Every row gives one point. To make a cloud, some directions were put in groups of two or more. Within a group, all points are equally far from the middle, so they leave a hole (a ring in 2 directions, a hollow ball in 3). The other directions are filled evenly. Then the cloud was stretched, turned, moved and blurred a little. How many holes are there, and how many directions does each take, smallest first?
(in the rows, 128 means zero)

Cloud (22 x 3)
[[128 132 181]
 [168 171 104]
 [122 168  90]
 [ 72 132 129]
 [ 93  89 114]
 [ 96 121  77]
 [101 139  77]
 [ 97 132 175]
 [ 81 129 159]
 [108 173 151]
 [101  86 107]
 [180 125 142]
 [ 75 117 143]
 [123 181 138]
 [141 183 118]
 [176 115  92]
 [112 178 135]
 [172 105 118]
 [133 144  67]
 [163 102  91]
 [100 168 153]
 [105 102  76]]
Holes: 1 (3)

Cloud (27 x 4)
[[158 109 170  83]
 [105  85  98 167]
 [107 132 138 114]
 [162 115 173  93]
 [120 133  88 100]
 [127 114  83  86]
 [129 112  85  83]
 [150 106 144  62]
 [126  93 165  93]
 [156 106 167 136]
 [117 120  52 144]
 [128  81 156 132]
 [165 131 174 117]
 [166 100  93 147]
 [171 109  83  83]
 [ 94  99 120 178]
 [111 142 129 114]
 [119 141  96 104]
 [125 115 105  78]
 [123  97 160  89]
 [167 130 173 104]
 [118 121  52 140]
 [181 145 137  82]
 [124 144 135 200]
 [118 135  58 190]
 [179 119  95  75]
 [158 132 112 190]]
Holes: 2 (2, 2)

Cloud (56 x 6)
[[ 73  93 188 118 142 151]
 [154  40 124 171 105 134]
 [ 89 135  71 117 158 156]
 [ 92  72 182 111 146 167]
 [ 99 104 147 176  82 137]
 [102  83 146 177 117 109]
 [122  48 156 150 122 130]
 [152  80 139 134 192 106]
 [119 102 132 122  72 157]
 [186 156 123 158 134 144]
 [168 137 158 149 173 162]
 [ 90 141  81 162 117 120]
 [107 109 120 112 119 171]
 [141 179 124 124  95 125]
 [139  98  80 145 139 154]
 [112  88 112 163 139 115]
 [166 128  83 105  92 149]
 [122 118  69 148 107 130]
 [166 118 146 125 156  78]
 [111 103 166 176 188 108]
 [189 133 136 158 125 170]
 [186 136 143  84  77 169]
 [143  97 167 182 131 118]
 [111  84  99 105 148 181]
 [129 162 164 136  93 172]
 [ 78 123 122 148 100 137]
 [156 192 132 115  69 141]
 [175 131 171 144 202 167]
 [ 95 135 113 154  63 125]
 [120  93 132  95 149 119]
 [137 196 112 122 129 186]
 [ 90 140 132  98 140 136]
 [135 146 186 105 113 173]
 [191 158  82  86 130 138]
 [116 162 136 147 184 157]
 [182 144 102 119 131 108]
 [147 162  69 120 159 121]
 [118 147 127 106 162 116]
 [137 170  80 179 154 113]
 [135 162 126 132 208  95]
 [130 152  92 167 129 190]
 [ 84 101 176 138 101 110]
 [184 150  71  77 178 150]
 [142  38 131 151 139 138]
 [125 122 129  71 141 187]
 [160 130 125 107 173 147]
 [135  71 155 154 114 105]
 [153 133 101 123  92 164]
 [204 138 137 116 179 168]
 [123 185 144  95 115 143]
 [ 99  71 150 111 163 137]
 [159 167 131  82  85 190]
 [141 124 144 149 210 144]
 [112 130 168 135 117  96]
 [ 98 127  91 134 179 137]
 [145 120 188 132  93  92]]
Holes: 0

Cloud (49 x 6)
[[156 100  71 120 169 143]
 [153 101  65 134 156 107]
 [ 96 149  87  89 151 147]
 [120 143  89 143  66 167]
 [170 151 113 120 181  77]
 [167 137 112 167 154 177]
 [170  83  95 145 182 110]
 [104 159 102 169  87 100]
 [125 128 151 183 138  94]
 [ 89 189 117 150 149 142]
 [ 85  97  98 165 164 138]
 [142 155 110 114  95  64]
 [ 84 104  97 146 169 175]
 [143 127  63 134 128  86]
 [144  87 133 183 159 137]
 [126 117  61 105 132 151]
 [ 66 150 117 127 151  97]
 [146 162  98  99 182 117]
 [130 148 149 118 163 113]
 [ 73 171 121 161 145 117]
 [200 135  90 163 147  83]
 [ 81  91  89 133 130 141]
 [106 118  80 126 133  83]
 [ 94 105  98 170 164 170]
 [120 137  75 121 128  75]
 [181 159 114 178 154  92]
 [198 131 105 145 128  64]
 [150 168  79 126 138 164]
 [ 78 109 102 154 156 107]
 [181 183 122 142 142 128]
 [182 131 113 179  97  91]
 [ 86  93 118 154 112 151]
 [150 110  53 127 130 131]
 [184 106  97 118 130 136]
 [118 170  79 109  77 155]
 [ 62 165 122 124 170 143]
 [138 145 136 105 149 121]
 [ 88 195 110 141 116 141]
 [154 102 130 196 134 133]
 [143 177 131 143  95 148]
 [132 133  67 157  91 110]
 [123 186  96 106  71 131]
 [ 96 124 127 157 101 175]
 [131 141  72 135  84  81]
 [152 178  87 128 145 158]
 [ 97 183 100 130  89 164]
 [119 145 106 187 159 113]
 [ 94 195 116 138  87 133]
 [159 135 112 131 191  74]]
Holes: 3 (2, 2, 2)

Cloud (80 x 8)
[[169 107 152 168 144 176 132 105]
 [103 144  43 133 130 161  75  97]
 [205 151  80  90 106 131 103 173]
 [185 162 154 136 147 101  74 120]
 [131 139 120 182 122 145 176  87]
 [149 152  84 131 137 143  70 132]
 [ 74 140  95 107 109  98 120 103]
 [143 103 112 105 132 189 126 135]
 [138 170 115 109 168 154 126 157]
 [171 115 136 128  79  80 144 106]
 [135  91  91 118 104 165 117 134]
 [125 195 160 129 157 123 120 113]
 [138  95  76 166  86 129  96 125]
 [100 155  72 153 112 181  88  90]
 [167 208 102 169 100 137 126 156]
 [132 102 159 190 148 140 115 102]
 [136 103  77 115 112 133  57  97]
 [139 116 139 209 167 136 115  76]
 [152  88  78 170  99 167  84 104]
 [168 167  91 175 138 158 109 119]
 [166 128 109 181 157 137 103 113]
 [142 111 101 224 153 174 120 154]
 [162 189 113 145 158 150 114 123]
 [168 164 133 185 150  91 121  81]
 [139 163 145  97 143 126 132 187]
 [198 187  97 133  96 140 109 110]
 [124 167 115  82  81 113 108 150]
 [177 144  97 147  98 110  89 132]
 [167 126  94  78 102 149 122 111]
 [170 130  55  92 104 151 107 110]
 [156 199 122 163  87 153  89 144]
 [152 132  72 112 108 114  77 118]
 [138 138 125  60 129  82 138 132]
 [146 178 157 134 162 121 122  74]
 [106 138 154 113 130 135  92 108]
 [182 189 137 179 159 175 135 103]
 [100 120 150 136 130  77 122 157]
 [126 168  53 122 132 142  88 116]
 [126 131 133 143  78  84 139 125]
 [146 129  59 185 100 153 117  85]
 [160  91  73 180 118 184  71 139]
 [150 164 162 123  86 155  93 121]
 [160 148 120 110 126 168 153  95]
 [147 123 110 180  59  96 120 135]
 [153 195 100 196 106 107 134 140]
 [162 145  89 100 132 157  46 133]
 [128 173 106 143 141  88  81 128]
 [110 129  92 140 117 143 160 102]
 [112 141 130 185 180 142  86  83]
 [175 145 162 105 160 117  97 125]
 [140 126  84  93 106 141 134 108]
 [125  88 118 120 144  74 131 103]
 [127 122 152 155 162 108  79 134]
 [132  96  89 159  88 162 109 132]
 [ 94 138  61  94 125 198  79 111]
 [172 155  68 132 124 152  93 112]
 [178 134 107  78 103 175  76 118]
 [167 129  87  76  77  97 103 158]
 [156 136 138  93 167 138 111  93]
 [143 144  58 153 166 145  96  87]
 [106 143 143 105 117  97 124 132]
 [148  73 118 183  71 118 111 125]
 [150 141 139 119 165  84  75 113]
 [129 160 157 150 151  62 125  74]
 [182 160  79  85 152 119  96 129]
 [ 99 110  70 142  99 135  92 116]
 [ 95 108  93  98  92 124  80 164]
 [145 173 133 182 143  90 119 112]
 [129 101  59  73 117 164  75 123]
 [141 138  58 150 123 161  96 154]
 [ 87 120 131 146 140 128  92  53]
 [132 157  85 196 136 180  77 107]
 [128  86 102 151 157 135 144 123]
 [153 135  74 171 134 188  99 174]
 [141 201 102 153 124 150  74 102]
 [127 162 131  69 114 146 104 118]
 [159 151 135 116 125 160 143  92]
 [ 98 110  66 166 119 216  76 108]
 [ 93 131 140 206 173 175 105  90]
 [123 130  81  86  96 136  92 141]]
Holes: 1 (2)

Cloud (77 x 8)
[[122  94 149 133 142  57 125 104]
 [105 132 188 111 118 149 104 130]
 [140 137 151 158  93 117 166 124]
 [153 176 187 151 140 130 103  87]
 [158 162  96 117 124 136 134 138]
 [129 164  99 137 134 117 141 137]
 [110 174  83 158 124 112 135 136]
 [175 139 137 136 186  93  95 112]
 [134 105 130 136  88 157 152 139]
 [143  99 157 115 136 139 127 133]
 [126 113  93 194  96 145  79 172]
 [157 160  91 166  78 119 161 193]
 [144 169  94 198  63 123 100 188]
 [120 140 155  49 130 202  89 118]
 [112 154 163 152 140  61 148 159]
 [156 146 153 133 107 138  83 182]
 [177 130 167 173 133  83 116 150]
 [154 142 101  18 143 151 131  76]
 [ 98 103 135  62 150 146 145 130]
 [130 137 168 144 101 137 154 193]
 [123 136 143 132 102  74  96 130]
 [181 122  92  32 120 148 139  94]
 [ 92 116 198 205  97 151 121 175]
 [151 206 158 108 149 141 101 138]
 [171  97 135 122 120 128  97  91]
 [117  99 154 120 144 159 104 137]
 [159 136  96 140  83 127 147 189]
 [144 173 143 116 190 121  96 154]
 [151  76 158 109 103  88 137 128]
 [122  98 173 149  91  91 158 144]
 [160 159 167 159 118 192 111 141]
 [ 96 151 199 201  94 162 108 155]
 [120  71 148 169 102  81 110 162]
 [ 98  83 104 124 168  73 141 116]
 [117 178 113 118 118 124 125 142]
 [ 84  65 165 167 149 128 123 135]
 [ 96  63 161 129 145 132 117 125]
 [175 118  86 195  92  98 146 161]
 [127  81 112 147  94  80 100 112]
 [110 163 123  87 153 147 133  81]
 [124 110  98 105  76 151  91 192]
 [164 176 147 127 148 164 132 111]
 [ 97 127 131 107 105 206 109 170]
 [116  93 128 129 110 181  81 173]
 [169 112 116 145  98 102 111 210]
 [131 127 167 149 177 125  95  97]
 [118 127 105 148  90  67 112 144]
 [113  97 123 158  88 156 128 168]
 [102 133 149 184  99 170  95 226]
 [112 105 214 119 120 110 139 137]
 [121  98 128 111 166 115 131 148]
 [111  55 182 110 165 120 123  88]
 [112  97 135 109 157 141 148  97]
 [ 73 129 140 178  84 195 140 146]
 [143 146 156 106  79 202  96 107]
 [125 158 167 147 116 120 102 210]
 [181 136  64 118 130 164 128 161]
 [ 81 178 139 126 101 150 123 137]
 [122 146 166 117 108  82 145 124]
 [122 161 157 139  81 156 173 188]
 [142 167 112 179 113  98 112 123]
 [165 123  76 129  68 105 132 178]
 [149 193 152 140 120 114  71 167]
 [117 117  93 149  88 162 104 114]
 [150 117 125 150 140  99 112 120]
 [106 166 129 108  73 119 149 154]
 [157 198 109 117 141 111  94 125]
 [145 122 129 143 102  71 140 216]
 [181  94 133  94 152 138 102 144]
 [101 136 108 221 117 137 114 158]
 [131 135  90 182  47 126 114 180]
 [187  95 190 111 147 151 126 120]
 [139 184 151 153 104 129  89 110]
 [135 182 118 133  86 205 101 179]
 [108 130 116 108 147  85 115 113]
 [127 102 123  87  77 125 153 104]
 [ 94 111 143 115  48 152 105 205]]
Holes: 0

Cloud (107 x 9)
[[120 100 163 113 181 121 137 109 160]
 [131 193  93 131  87 137 132 169  91]
 [138 114  63 105 105 124 124 111 112]
 [127 136 108 120  52 171  97  99  82]
 [175 177  96 142 111 113 156  95 170]
 [146 164 111 158 137 144  90 184 142]
 [ 93 108 107 114  97 181 112 126  51]
 [143 195 119 158 112 101 135 108 147]
 [195 149 139 142  96 104  75 145 132]
 [120 140  84 177  97 165 145  94  46]
 [112 131 103 163 154 158 157 114  58]
 [ 58 150 116 100 122 131 136 116 122]
 [ 98 102 131 148 111 113  65 149  80]
 [118 126 126 168  63 166 104 161 129]
 [ 91  86  97 160  89 135  81  86  73]
 [155 131 129 188  91 180 122 161 119]
 [163 125  91 148 103 131 133 176 101]
 [ 94 160 139 179  66 100  84 176 145]
 [167 182  95 132 127 104 113  83 133]
 [124 168 126 169  64 126  52 139 142]
 [149 136 111 105 100 111  83 133  46]
 [131 145  90 155 137 213 110 154  69]
 [140  80 126 169 115 181 118 159  84]
 [137  59 135 106 101 125 108 108  72]
 [114 126 149 181  91 162 135 147  60]
 [192 104 128 145 119 175 147 126 117]
 [144 127 151 175 130 128 176  99 146]
 [ 44 152 106 174  70 137  93 127 106]
 [168 185  85 168  95 132 149  85 100]
 [172 140  94 129 105 179 159  68 109]
 [107  74 138 161 159 147  96 113  90]
 [108 178  94 173  44 162  90 150  97]
 [ 48 134 117 150 142 173  82 122  84]
 [136 129  94 191  72 148 145  87  74]
 [142 148 142 148 168 139 133  96 121]
 [141 161 117 201 118 171 116 164 148]
 [153 167 145 156 134 138 103 126  96]
 [148 123 170 134  96 125  67 142 135]
 [143  94 176 126 166 112 169 126 161]
 [139 173 101 179  41 104  90 152 118]
 [118 168 119 173 118 182 154 167  63]
 [114 184 101 173  74  89 165 124 164]
 [171 181  88 156  50 150  71 130 109]
 [119  77 142 148 162 191 114 162  67]
 [163 133 149 161 126  90 134  97 153]
 [121 178 128 148 120 129  59 132 135]
 [169  69 137 124 100 160 108  90 110]
 [ 93 105 139 202 114 176  99 137 132]
 [134 117 126 169  79 176 116 159 128]
 [169 113 128  95 146 117 102 140  77]
 [159  83 174 137 132 160  83 134 108]
 [172  83 138  96 143 110 114 130  81]
 [141 104 129 139  76 161 150  84 112]
 [ 88 146 133 120 156 133 116  89 116]
 [108 122 129 112 120  95 133 174 135]
 [ 90 156 136 162 136 118 137 157  78]
 [123 133 114 174  44 143  58 139 116]
 [109 187 111 133 125 118 122 110 186]
 [158 131 107 133  88 178 149  76 118]
 [ 75 177  94 124 109 155 130 100 146]
 [174 116 100 145 145 157 171  97 145]
 [100  74 101 146 118 143 132  73  71]
 [157 103 134 119 162 135 171 161  84]
 [123 160  46 168  81 127 121 117  71]
 [114 118 151 163 152 171 107  87 131]
 [124 103 139 162 156  96 161 125 121]
 [136 180 154 143 115 134 137 169  97]
 [109  76 143 160 161 180  90 149  69]
 [ 93 105 120 143 114 142 135 121 174]
 [139 112  99 138 176 156 163  86  76]
 [119 137 118 114 110  83 166 165 123]
 [137 126 158 140 137 171  60 122  89]
 [ 48 167 116 182  89 174 110 117 127]
 [140 139  84 178 117 115 137 151  85]
 [177 120 141 108 157 121 107 154 107]
 [ 76 130 162 155 110  90 162 114 137]
 [144 130 155 120 106 118 161  76 117]
 [113 153 116 186  97 135  73 162 165]
 [131 195  70 169  84 152 102  99 127]
 [ 87 144  86 161 115 192 113  84  69]
 [ 94 128 150 126 131 170  95 146  58]
 [138 178  84 147 140 123 104 137  97]
 [180 105 123 109 152 187 128 111  50]
 [ 78 137 125 129 173 117 104 125 144]
 [153 115 116  90 119 104 106 133  65]
 [ 79  80 158 185 125 166  99 164  95]
 [161 104 122 182 158 181 110 126  98]
 [ 98 117 161 191 131 111 151 160 110]
 [130  97 122 143 118 163 125  76 150]
 [137  95 122 133  64 149 129  81 114]
 [146 130  75 167  88 118  81  96 146]
 [109 112 127 176 155 174 150 183  64]
 [118 102  84  93  90 144  89 111  64]
 [168 162  71 125 107 168 150  75 124]
 [ 79  83 152 137 100 145 107 163 103]
 [ 98 192  78 157  94 152  98  99 136]
 [180 136 153 122  89  85 126 139 151]
 [162 188  95 177 119 165 115 136 113]
 [104  89  98 147  75 131 126  72 111]
 [111 163  96 171 133 167 151 186  69]
 [102  99 161 184 105 144  79 118 123]
 [170 142 140 129 107  89 152 154 174]
 [132 101 108  93 116 135  65 129  71]
 [132 148 130 167  82  93  65 115 154]
 [171 126 133 128 162 121 185 157 157]
 [129 140 146 128 155 175 189 104 122]
 [170  88 173 147 142 150 147 156 118]]
Holes: 3 (2, 3, 3)

Cloud (93 x 9)
[[118 159 110 132 194 139 108 131 158]
 [100 125  71 158 124 176 127 137  93]
 [ 67  99  77  92 141 108 136  89 113]
 [175 156 121 237 141 164 156 137  96]
 [112 127 123 103 175 123 126  71 116]
 [ 96 154 118 145 167 159 154 112 145]
 [119 145 130  68 116 137  93 112 148]
 [208 165 166 167 141 120  94 157  95]
 [100 151 118 167 122  92 122 142 144]
 [ 84 126  82 128 120  88  92 128  92]
 [120 131 131 115 127  78 118 154  77]
 [140 139  91  63  88 145 152 100  90]
 [120 141  95  75 108 191 162 113  52]
 [184 144 141 169  97 149 120 167 147]
 [157 149  90 165 112 137 150  70 128]
 [117 103  88 152 158 126 137 155  89]
 [183 125 122  60  88 153 103 165  89]
 [161 153  84 171 143 133 133 106 175]
 [139 125 115 135  97 128 101 180  81]
 [113 128  71 139 116 106 106  68 121]
 [ 88 103 105 121 207 135 117  76 104]
 [176 142 151 102 114 106 101 106  98]
 [167 125 118 106 130 240 156 114  96]
 [187 181 118  97  91 120 118 150 116]
 [170 142 142 176 104 167 125 176  73]
 [100 126  77  88 123 127 158  86 105]
 [114 154  96  73 172 153  90 128 110]
 [128 168 109 160 137 206 181 107 115]
 [134  99 121 111  75 173  88 129  71]
 [ 96 118 134 136 141 132  63 123 145]
 [124 163 116 173  92 174 179 157 128]
 [144 156 158 122 120 205 173 132 115]
 [159 137 150 175 143  90  82 160 132]
 [215 142 148 128 128 207 133 142 122]
 [136 150 141 174 118  80 100 153 133]
 [113  83 106  53 116 145 113 124  60]
 [136 132 128 146 143 212 162  94 133]
 [ 51 132 120  86 156 182 106 109 108]
 [191  97 122 121 138 176 112 154 104]
 [125 118 141 125 122 202  89  96 116]
 [124  99  98 140 121 160 172 149 128]
 [167 144 127 166 168  54  86 155 143]
 [131 175 143 116 142 155 152 136 125]
 [153 116 122 135 122 225 179 153 113]
 [183 181 102 111 128 196 126 138  74]
 [ 64  90  73 103  95 147 123  75 104]
 [125 168  55 161 128 142 143 116 126]
 [130 131 116 179 148 179 112 126  73]
 [140 150 149 116 111 166 118  97 147]
 [144 178 107  59  67 199 130 167  74]
 [130 151 112 103 110 163  81  83  84]
 [159 155  94  71  65 122 112 128  86]
 [122 131  79 120 121 215 103 135  89]
 [138 117  71  96 137 188 172 123 103]
 [ 81 143 126 152 159 163 102 124 148]
 [162 157 118  95  63 182 101 122  59]
 [126  79 131 171 137 114 129 120 104]
 [ 92 132  67  86  99 156 124  78 133]
 [193 149 162 142  79 190 104 156  95]
 [186 113 119 197 132 182 177 130  89]
 [163 124 115 200 123 123 185 146 112]
 [148 129 151  85 143 115 127 109  81]
 [123 135  84 173 180 102 113 147 153]
 [129 172 132 177 145 207 142 122 132]
 [155 144 150 155 152  77  76 152 140]
 [191 142 135 157  89  83 125 122 108]
 [130 179  87 118  97 149 131 130 151]
 [153 145 148 106 162 170 151 109 128]
 [ 94 142 108 178  95 103 127 143 121]
 [113 126  84 156 147 162 153 160 124]
 [195 126 154 101 122 119 143 152  72]
 [108 121 112 128 129  83 116  81 147]
 [134 158 110 131 165  98  95 135 169]
 [166 185 122 142  62 151 129 108 110]
 [185 116 113  72 133 107 108 143  95]
 [151 174 114  99  81  99 114 156 115]
 [192 153 159 111 119 128  81 164  97]
 [ 80 121  92  57 100 125 144  97  78]
 [106 105 112  84 157 109 103 107 157]
 [109  86 126 176 148 125 134 117  91]
 [140  99 143 147  85 144 122 111  77]
 [137 168  94 159 146 110 114  93  78]
 [107 145 102 196 147 168 155 132 142]
 [172 167 135 111 134 202 103 111 129]
 [119 152 148  72 126 174  71 141  97]
 [186 178 101 198 114  80 129 120 132]
 [118  71 104 111 172 133 104 103  88]
 [132 141 107 190 143 138 107 111 174]
 [111 125 117 168 126 169  86  88 130]
 [155 124  69 133  86 145 143  97  90]
 [119 126 136 167 212 117  77 130 132]
 [ 78 109  69  69  95 133 161 119  93]
 [ 98 125 120 200 168 117 146 119 140]]
Holes: 2 (2, 6)

Cloud (102 x 9)
[[157 145 111  77 133 158 133  94 125]
 [ 96  96  98  53 128 106  89 129 115]
 [117 113  78  81 142 152 101 174 119]
 [152 183 140 101 171 124  69 161  95]
 [179  90 121 115 153 125  59 121 172]
 [159  91  71 120 139 146 142  94 128]
 [ 90  81  93  80 111  80 131 151 113]
 [138 139  97  93 156 144 199 132 107]
 [ 91 100 152 108 136  64 173 130 164]
 [124 103 117 159 125 180 133 106 157]
 [129  60 143  57  92  93 136 148 143]
 [171  46 135  84 110 122 146 113 138]
 [ 63 128 131 102 156 103 123 117 105]
 [ 88 102 112 106 167 127 152 160 119]
 [189 104 146 107 144  81  72 122 156]
 [164 164 109  99 133 162  88 160  95]
 [170 131 110 122 120 126 177 118 160]
 [120 110 146 107 152  96 101 197 132]
 [145  98 146  87 196 150 127 129 145]
 [126 125 167  59 126 130  95 178 119]
 [ 53 158  92 159 125 111 142 112 126]
 [150 116  57  93 147 126 131 124 133]
 [ 90 165 117 143 112 101  76 163 137]
 [155 117  99  80 196 165 145 116  85]
 [191  70 162  63 142 154 112 165 152]
 [126  98  88 134  89 115 167 134 192]
 [141  98  88 111 177 162 122 158 112]
 [168 117 125  68 125 130 165 149 156]
 [189 134 128 121 135 102  87 143 135]
 [192 129 122 144 158 161 103 125 188]
 [ 69 148  83 154 159 145 158 122 136]
 [135 168  98 103 117 124 135 142  83]
 [108 156 139 119 110  95 151 162 178]
 [136 140 143 131 132 108 114 112 214]
 [109 133  85 140 144 170 131 174 104]
 [ 64 131 104 114 153  79 135 122 117]
 [145 110 164 115 127  76 129 105 210]
 [187  60 144  58 128 129 116 117 188]
 [172  58 130  85 154 156  79 152 134]
 [164 149  96 115 152 186 176 114  94]
 [156  63 127  97 181 136 126 126 129]
 [ 78  79 117 149 114  95 127 129 137]
 [161  89 168 144 153  95 138  96 172]
 [177  76 148  94 112 112 104  98 127]
 [ 77 173 103 171 158 136 166 149 132]
 [135 107 136  94 166  76  72 153 158]
 [145  96 163 129  91 104  91 176 166]
 [ 89 100 136 160 118 102 189 115 201]
 [ 89  98 147 149  77  59 110 127 199]
 [ 73 128 145 134  98 113 155 102 164]
 [131 175 110 157 146 147 165 143  88]
 [159 112 158 112  88 112  99 114 156]
 [159 119 173  71 151  87 137 109 135]
 [130  75 115  55 149  85 117 141 163]
 [134  97 180  97 177 132  88 127 164]
 [ 81 130 113  99 137  60  87 141 137]
 [191  81 148 126 161 126 135 127 123]
 [ 90 116 174 110 111  51 134 122 187]
 [151 109 112  75 198 181 132 134 109]
 [143 141 181 107 129  88 127 164 182]
 [179  60 134  90 156 145 123 117 102]
 [ 91  93  76 124 109 113 143 135 108]
 [179  84 155  66 146 140 159 101 127]
 [ 93 147 123 107 145 110 153 162  63]
 [128 101 168 140 119  63 126  91 197]
 [178 116 116 132 108 113 155 123 150]
 [176 122 176  94 165 131 102 127 192]
 [164 115 146  70 169 183 156 122  97]
 [ 90 148 161 109 109 116 161 124 120]
 [189 104 160 148 161 147 106 102 137]
 [155  86 148 133 133 108 133  73 184]
 [151 130 110  86 178 185 171 156  93]
 [ 98  93 176 126  86  77 142 129 149]
 [160 115 172 109 162 142 162 170 146]
 [127 145 127 156 115  83 142 117 198]
 [142  82 122 119 111 115 128  80 204]
 [119 148 170  79 164  83  68 153 136]
 [134  55 127  72 130  83  76 113 167]
 [120  68 160  98 117  68  96  92 176]
 [132 128  67  93 164 139 142  93 115]
 [139 118 129  95 177 193 135 121 149]
 [175  98 137  28 133 147 121 136 131]
 [113  74 162  97 144  89 109  92 144]
 [155  81 141 109 102 117  76 102 187]
 [102 120 165  88 125  80  62 182 120]
 [106 103 136 157 119 106 103  89 144]
 [101 120 104 112 185 142 112 112 107]
 [122 101 103  52 153 135 113 141 159]
 [171  64 138 100 164 125 149 139 122]
 [190  81 170  95 118 109 107 175 163]
 [152 139 161 138 112  86  61 133 152]
 [ 77 165 109 168 153 151 149 156 162]
 [117  88  63 108 113 124 146 131 108]
 [125 116 135 138 130 103 200 117 184]
 [139 117 128  33 146 119  89 115  90]
 [122  95  83 125 133  90 108 101 162]
 [ 76 143 149 109 155  70 123 128  99]
 [189  88 156  94 131  95 134 127 201]
 [123  90  66  65 130 127 100 137 119]
 [115 135 175 118 187 103 131 143 133]
 [186 155 138  97 131 157 109 123 147]
 [ 84  60 131 112 106  52 123 123 171]]
Holes: 3 (2, 3, 4)
